Rows are points. Any point is a mix of the corners, with weights that add up to 1. It lies inside the corners' shape when no weight is negative. Is each point inside? If not, which corners have a negative weight?

Corners:
(1): [-31 -29   5]
(2): [ 22 -12 -47]
(3): [-56  60  -6]
(4): [-16  34  47]
Points:
[-43  41   2] => inside
[-16  29  28] => inside
[-41  46   6] => inside
[ -3 -13   7] => outside (3)
[-46  40  21] => outside (2)
[-21 -20 -11] => outside (4)
[-22 -10 -18] => outside (4)
[-38  34  26] => outside (2)
[-18  32  36] => inside

Corners:
(1): [-7 15 15 16 -9 -5]
(2): [ -3 -11 -60  -2  10  15]
(3): [18  6 12 -6  6  7]
(4): [ -8  -7  19  12 -13  12]
(5): [ 23 -10   0  -4 -15  -6]
(6): [ -8  -5   4  -3   7 -14]
(7): [-15  18  20  -2 -19   2]
Points:
[  0   4   4   6 -13   6] => outside (6)
[  2  -2 -10   2  -3  11] => outside (6)
[-4  5 12  9 -8  2] => inside
[ 5 -4 -6 -5 -6  2] => outside (1)
[-5 11  8  1 -3  5] => outside (5)
[-2 16 37  2 -5 -1] => outside (2, 5)
[12 -7 -3  0  0 -1] => outside (7)
[-5 -4  1  0  2 -4] => inside
[  1   0 -23  -2   4   4] => outside (4)

Corners:
(1): [-39 -29 -46  -7 -34  35   8  43 -18 -14  -4]
(2): [-20  16 -31 -11  32   0  -3 -22 -19 -29  13]
(3): [-14  27  35 -25   1  22  39  -7 -33 -11 -26]
(4): [-44  15  11 -19 -25 -43  -3  19  13   6   4]
(5): [ 33  12 -13 -21  52  45  33  24  28  24  34]
(6): [-26 -17  -5  36  -9  33  29 -29 -14  24 -13]
(7): [ 10  -1  15  -7   3 -14  -1  15 -35  22 -13]
(8): [  3  -5  -2 -26  -5 -29   9  10  -6 -21  46]
(9): [-32  18  60  38  -2 -26  -9  44  -1   1  32]
(10): [ 10  13  24  31  22  30 -14 -11  32 -30  13]
(11): [-29 -29 -43  22   5   7  39  48  -5 -60   9]
(12): [  9 -57  21 -15  24   8 -35 -22  15   9  38]
Points:
[ -4   1  11 -11   7   3   1   0  -1   8  15] => outside (11)
[-30  16   9   7 -12  -5  18   9 -24 -21 -12] => outside (5, 12)
[-12  -3   2  -7   6  -7  -1   5  -7  -2   9] => inside
[-19 -11 -21   2   4  16  19   6   0 -21   9] => outside (7, 9)
[-21  -5  -2  -1  -2  -8  -1  21 -13 -25  10] => outside (5, 6)
[  6 -31  10 -10  17  19  -3 -21 -16  28  20] => outside (4, 10, 11)
[ -5   7  25 -11   7  -6  -5  11  -1  -8  20] => outside (6, 11)
